Rows are points. The window is the flat piece filled in between its corners: a triangle in 3 columns, a solid with four corners in 4, and so on. A path goes straight from each point to the next, and from the last back to the first. List the points from which the path goes on through the window.

Window:
[[-15  11  13 -40]
 [-19  -5 -33 -42]
 [  8 -27 -21  -4]
 [ 64  43  16  -7]]
Path:
(1): [ 21 -45 -18 -28]
(2): [-13   3 -24 -11]
(3): [ 3 42 -5 -8]
(4): [ 62  15   7 -24]
(5): [ 60  29  15 -45]
(6): [41 61 20  6]
(7): [17 24  7 -7]
(8): [ 16   3   1 -72]
Through the window after points: 1, 3, 7

Window (6 x 6):
[[ 22  44  -9 -12  18 -92]
 [-41  38  -7   8 -36 -30]
 [ 51   0  39  59  36 -33]
 [ 32  10  29   6 -24 -10]
 [-11 -15  -5  -1 -64 -33]
 [  9 -63  16  18  -9  39]]
Path:
(1): [-15 -21  11 -15 -39 -36]
(2): [-30  12  22  12 -41 -27]
(3): [-22  39 -60  17 -17  20]
(4): [ 11   7 -15   1 -43 -24]
(5): [ -7  -8  15   2 -35 -48]
(6): [ 16  -1  30  17  17 -37]
(7): [ 36  37  -6  23  -2 -13]
(8): [44  5 -9 74  7  2]
(9): [ 10 -12  63 -34 -19 -34]
(10): [ -8 -30  27   0 -29 -15]
(11): [ 13 -28 -12  18 -33   7]
(12): [  6   9 -22  34 -73 -23]
Through the window after points: 4, 8, 10, 12

Window, 8 rows:
[[ 22  28   8 -24  44 -14 -14  35]
 [-20 -28  44  -1  12 -22 -11  13]
 [  9   2  40  45   0 -16   4 -19]
 [ -4 -13   4  24 -88  18  30  15]
 [-42  14  35 -19  62  20 -46 -16]
 [-46  18  50  -4  68   1  16 -32]
 [  1  50 -31 -61 -15 -22 -25  -8]
 [-12 -69 -26 -35  22  51  29 -34]]
Path:
(1): [-39   1 -15  47  38   3 -40   5]
(2): [-18   9  58 -39  35  13 -16 -22]
(3): [ 39 -23  44  -9 -18  31  24 -16]
(4): [-44  -1  20  34  21  -8  -2   8]
(5): [-61 -12 -17  37  17   2   2  -9]
(6): [  7   8  45 -29  -5  15 -17   6]
(7): [ 11  -9  66 -17 -36  20   8 -28]
(8): [-10  12  -4  67  37 -38  -1   2]
Through the window after points: 1, 5, 7

Window, 11 rows:
[[ 52   3 -37  43 -44  33 -17  15   3  42 -16]
 [  4  -9   4 -20  32   5   7 -58  11  -5  10]
 [-90  24  44  53 -17 -13 -19  30   8  33 105]
 [ -4  13 -75 -21  -6  69 -53   6 -19  -4  11]
 [ 26  35  65   5 -27 -45  -5  22  12  25 -36]
 [-54  60 -48  10  40 -49  38 -51   2  25 -29]
 [ 53  16  31  17  10 -14 -18  54  48  -1  -6]
 [  9 -15  32  15  44  -5  59 -14 -21 -10 -31]
 [-45 -12 -21 -25  47 -51  43 -40 -28  91 -36]
 [ 11 -19 -48 -30  -5   8   9 -10   8 -51  15]
 [ 23  -8  42 -31   7  23  72  -7  22  23 -16]]
Path:
(1): [ 16   7 -24 -26  47   4  37 -13 -14  18  28]
(2): [ 14  25 -15  -2  46 -35  41 -11 -42  39  16]
(3): [-20 -17  24  -8  -3 -15  -7  -3  42  35 -48]
(4): [-48  -7  -3  -8  14  17  43 -41  51 -33 -61]
(5): [ 32  11 -35 -12   7  16 -29   8 -45  53  38]
(6): [ 61  21 -39 -36   8   3  -3 -34 -61  -6  -2]
(7): [ -7 -10  -2  24   4  17  15   9  18   8 -12]
(8): [-10  -4  10   9   5  -6  -7  -3  21   2  -7]
(9): [ 34  54  27 -15   4  -4  20   3 -32  35  34]
(10): [ 38  21   4  -2  20  10   5  14 -14 -16  25]
(11): [ -4   6 -11   9 -11   7   0 -16  29   0  -9]
(12): [-34 -19  -3  21   1   7  -1 -37  17 -18 -14]
Through the window after points: 2, 4, 6, 8

Window:
[[ 13 -28  44  -7 -12  19 -40  -1  34   3  -1  18]
 [-20 -22 -51 -40  -4  20 -18 -44  33 -19  19 -23]
 [-76  -9 -14 -58 -39   8  30 -12   3  -6  42  -7]
 [  0  -6  25 -28  52  23 -23  -9   9   4 -71  51]
 [  3 -13   4  18   4  33 -41 -13  18  72 -49  28]
 [-13 -29 -53  -7  17  -9   6 -29  12  -5  69  30]
 [ 39  33 -58  40 -35 -15   5   8 -57 -93  39 -30]
 [-68  -9 -30 -13 -14 -21 -42   3  -7 -44  22  -2]
 [ 34  86 -46  28 -51  20 -41  23 -15 -75  43  18]
 [-34  23 -21  28   3   0  11 -17  32 -41  28 -13]
 [ 18   8  10 -29  24 -24 -32   7  41  49 -35  12]
 [ 18  25 -51  27 -67 -20  -6   0  10 -71   2  29]]
Path:
(1): [-19  23  52  -2  -9  -2 -37 -40 -16 -29  13  19]
(2): [-21  -1 -27 -16  -2 -32 -43 -70   3  28   2  40]
(3): [ -6 -10  -4  -7  -5  32 -10  17  35   3  -4   1]
(4): [-48 -11 -36  24 -30  56  24  55  17 -35  15  27]
(5): [ 14   6 -25 -10 -24 -14 -30 -32  17 -31   6   3]
(6): [ -3  20   9  12 -34  -5 -19 -20   2 -13   4  24]
(7): [ -1 -11 -58  -2  21  18 -29  50  27 -39  16  -1]
(8): [  7   3 -36  -4  -1  -5  -5  17  18  -6 -10  18]
Through the window after points: 4

Window (14 x 14):
[[  8  22  15  -6  21  22 -26 -29   8 -16  15  -5 -41 -45]
 [ -6   9  45 -29 -54 -60  50 -56  32  33  13  17  17 -44]
 [-33 -42  12 -22  -1 -38 -18  -6  -9 -18  -4  61  15 -64]
 [  9  22 -37 -13  37 -21  48 -22 -33  -3   3  -2  20 -48]
 [ 32 -10  18  20   1 -58 -38 -25 -16  18  19 -11 -24  25]
 [  7  48  20  31  30 -39  21   5  27 -13 -23  12  79 -33]
 [ 47  12  26  34   6 -20  31 -26  -4 -66 -62  -5  69  -9]
 [-14  15  31  29   5  12  56 -32   3  31  31  60 -13  48]
 [ 50   6  12  20 -29  24 -28  -2 -14 -23  -2  21  43 -64]
 [ 23  78 -24 -22  34 -26   4 -49  41 -18 -15  36  40   7]
 [  1  36 -27  12 -30 -87  41  -9 -29   4 -51 -18 -22 -29]
 [ 37  11 -37 -33 -12 -10  23  13  31 -28   3 -24 -14 -53]
 [ 32 -54  27 -13  24  78 -22  36 -67  45 -19   6 -55 -14]
 [-59 -15  20 -10 -35  57 -10 -49  -2  -1  11  -3  24  69]]
Path:
(1): [ 11   4 -32  19  14  25  -7 -51  16  15 -12  10  -1 -19]
(2): [ 18   7  77 -14  -9 -23  31  26 -23 -42  17  32  48  -6]
(3): [  0  24  13 -16 -20 -13   8  -1 -12 -10  28  13   8 -23]
(4): [ 11  -4   2  11  12   4  13 -38  14  21 -16  18  -9 -12]
(5): [  5   0 -20  18  -5  11   7 -19  25  15 -22   9  26 -43]
(6): [  6  29  35 -35  -3 -25  30   0 -43 -31   5   4 -13  11]
(7): [  6  20  52 -70 -44 -35  41 -26 -36 -12  24  39  37  32]
(8): [ 10   2 -28  76  42  -6  -5 -23  35  25 -13 -10 -19 -64]
(9): [ -1 -63  -6  34  -8 -20 -16 -42 -17  35  12 -21  11 -40]
(10): [ 25  64  39 -32 -12 -50  23 -19  16  -9   3  28 -10  13]
(11): [ 12  30  43 -42  -9 -27   4 -33 -59 -42  31  18 -16  25]
(12): [  9  -8 -12  17   4  17   8 -18  27  20 -18   9   6 -33]
Through the window after points: 7, 9

Window:
[[  21   34   -3  -17    3  -26  -16   18   23  -44   42   38  -42   25]
 [  28   12   60   43   49    0   -8   -1  -45   34   46   28   25   28]
 [  44   17  -10    6   18 -105   -4   45  -33    8  -55   -4   -5  -38]
 [ -41    2   27   19  -23    4   11  -34   31   40  -35    9  -64   57]
 [ -40  105   -2  -17  -33    5   28   38  -23   12   19   14   25  -24]
 [  11  -31    5   30  -64   -3  -20   46    8    2  -31   -7   23  -22]
 [  43   -8   24  -66   32  -20   -1  -15   13   10   15    9  -70   14]
 [   6   17   19   38   -7   -1   33  -14  -39  -69   62  -33   -5   20]
 [  -8   24   -1    9  -10   -2  -33   48  -19   13  -20  -27  -31    1]
 [   7  -19  -21   22   40   38   17   13   19    6   39  -14  -25   33]
 [  54  -54   14  -44   64  -98  -33   -1   -3    9  -46  -23  -10   59]
 [ -23  -30   26   38  -27    8    6   43  -49    5  -55   44   10   32]
 [   1    1  -36   17   59   26  -50   43   10  -46  -28   -4   24  -58]
 [  -3   34   48   -4  -17  -26    4   89   35  -34  -28   29  -17  -23]]
Path:
(1): [-51 -31  -3  21   3 -10  -3  41 -35   9  11  28  -1   4]
(2): [ 87  31  38   0   1 -12 -10   5  10 -12 -66 -13   4  31]
(3): [ 86  39 -13  10   0  11  -8  -4 -17  -4 -42 -22 -13   7]
(4): [-12   6  11 -10  15 -32  -9  31   7   0  13   0 -27   0]
(5): [-32  20  12   8  -9 -30  -9   7   2  17   9   8 -28  10]
(6): [ 83  12  19  -7   5  14  20  41 -14 -35   5   6  -8  33]
(7): [ 58  47  16 -15   7   4   8  -8   0 -17 -26   9 -36  28]
(8): [ -5 -11   6  -5  18 -51  -8  30 -14   3  15   0  -7 -10]
(9): [ -6  -8   7  -4  21 -16 -17  24 -17  12   9  13 -11 -22]
(10): [ 30  38  39  45  20   9  -7  25 -10  -5   0   1  11  41]
(11): [ 13  26  16  20   8  -1   5  14  -7 -14 -12   5   4  20]
(12): [-13 -19  21 -14   6 -40   1  23  -5  12  37  21 -23 -13]
(13): [ -9 -61   1 -28  37 -84 -29  19  -4  16  41 -18   1  -1]
(14): [ 61  32  29  16  25   4  -3   6 -18 -14 -75   6 -15  57]
(15): [ 48  29  10  42 -32  18  -8  39 -15   0 -70 -20 -17  90]
(16): [-53 -32  19 -19  28 -49  10 -16   2  12  28  36 -25 -47]
Through the window after points: 1, 7, 9, 13, 15

Window (14 x 14):
[[-20 -27 -11 -16  -4 -86 -28 -37  28 -46  23 -32  11   8]
 [-24 -44   5  17  45 -19 -17  35  15  21 -21  64   7  26]
 [-48 -30  31 -32   2 -63  21  12  14 -16  49 -38 -20  60]
 [ 19   0 -35  67 -16  66  46 -49 -29  34 -23 -39  39  18]
 [ 27  59 -18  22 -38  35  -3  -5  -5  38  -1 -23  14  30]
 [-61 -38  11 -26  -4 -53 -11  13  60   9  48 -58 -35 -26]
 [-56 -17 -15 -53  40  -3  -8  45 -11  -9   0  13  43  -3]
 [ 30  10  13  28 -33  41  32 -37 -41  49  11  25  59 -15]
 [-49 -33   7   3  -4 -30 -24  14   1 -65  51  -9 -36  -2]
 [-31 -38 -41 -33  40   2 -28  -8  -8  23  51  35   5  22]
 [ 14 -61 -10 -45  15  -6 -20  23 -32   9 -12  11 -11   5]
 [-22   2 -35  -6  46 -56  18  25 -61  23  -2  38 -14  -3]
 [-24  15 -17  38 -66  45   3 -44 -58  68 -38   0  35  25]
 [-35 -15   0 -39 -19 -19  23 -52  51 -44  11  -7 -39   1]]
Path:
(1): [-22 -16   4  -2  38 -24 -41  -9  -9  -2 -15  12 -20 -13]
(2): [-28 -17  30 -11  22 -33   3 -43 -15 -24   2 -28 -24  -6]
(3): [  2  -3 -49  10 -41  -1   6  51   7  40  12  27  37  21]
(4): [-40 -25 -69  24 -61 -22  34  -6 -15  29   3  -3  23 -29]
(5): [ 12  -3  38 -27  50  -5 -28 -10 -21  -3  11  12   3  35]
(6): [ -2 -11  17  -8  12  -2   2  -6 -23  24  10 -29   2  10]
(7): [-24 -74 -66 -31 -20 -14 -10  17   8 -19   3  68   4  16]
(8): [-14 -11 -33  -6  -1 -24  21  31 -28  11  18  13  12   6]
(9): [-25  -8  17 -15  46 -31 -25 -48 -18   8 -17  13  -3  -4]
(10): [ 10 -11  33   2  52  18 -19  -5 -57  41  11   6  20  15]
(11): [-52 -11 -57   0 -49 -10  38  10  28  -5  -4  10 -10   8]
(12): [-12 -41 -28 -12 -10 -22  45  41 -10  22  22  31  33  46]
Through the window after points: 4, 6, 8, 12

Window:
[[ -3   2  66  -7  53  15   9  -6 -17 -14   9  -2 -26  16]
 [ 29  72 -25 -17  73 -40   6  56  19  -3 -20  59 -16 -26]
 [-14  26  32  26  -6 -21  12 -24 -62 -16   9  29   6  53]
 [ -5  56  21   0 -24  -5  27   8 -16 -44  24 -63  20  33]
 [  8 -21  13 -29 -46  12  11  14 -30 -24  15 -29 -32  52]
 [ 11  12  -2 -51  91 -72 -31  41 -36   2   0  33  62   8]
 [-12 -34  55 -12   3  -7 -47   7  12  56 -43  13 -13 -58]
 [-36 -18 -57 -24  34  27 -51  -6  67  10 -21  -2 -19 -57]
 [ -2  -9 -17  32  59  14 -47  42   8  15 -67  -5 -28 -35]
 [  8 -17  22  18 -20 -23  76 -24  -5 -28   4 -41  -5  46]
 [-19 -31  34  -2  23  12 -37  15  19 -42 -73  34 -19 -61]
 [-35 -15  35  27 -29 -23  12  24  15 -33  43 -30 -16  56]
 [  6   4  28   8   3 -56   5 -14 -51 -38  33 -28 -33   5]
 [ 53  12  43  27  -3 -17 -17 -21   2 -38   7  -5  -5  46]]
Path:
(1): [ 11  22   9 -36  44 -59  -5   0 -17 -32 -18  -2  -1  23]
(2): [  0  -6   6  -6  39 -22 -25  23 -14   5  12  14  24  -9]
(3): [ 24  11  14  65  -4 -14  22  49 -15  -4  39   9  16 -35]
(4): [-10  -3  17 -30  27 -10 -24 -15  -7 -16 -37  -6 -24   2]
(5): [ -6  46   4 -35  42 -53 -60  20   9 -13 -15 -30 -43  28]
(6): [ 11 -30  30  30  -2  16  26   4 -17  -3 -11  13  20 -23]
(7): [ 29 -22  16  31   9 -17  48   2 -11 -16  26 -26  17   4]
(8): [-47  22  10 -36  -6 -22  -7  -8  18 -23 -41  -3 -42  49]
(9): [-29  15  19 -28  19 -24 -50 -16   2 -14 -28 -23 -48  15]
(10): [ 28 -31  39  24  35   5  41  27 -16  -5  17  35  22 -16]
(11): [ 41 -39  24  -1 -30  13 -17  30 -24  15  43 -12  43 -29]
(12): [-45  32  26  -1  36 -18  12 -17  15 -40 -65   5 -55  41]
Through the window after points: 1, 5, 7
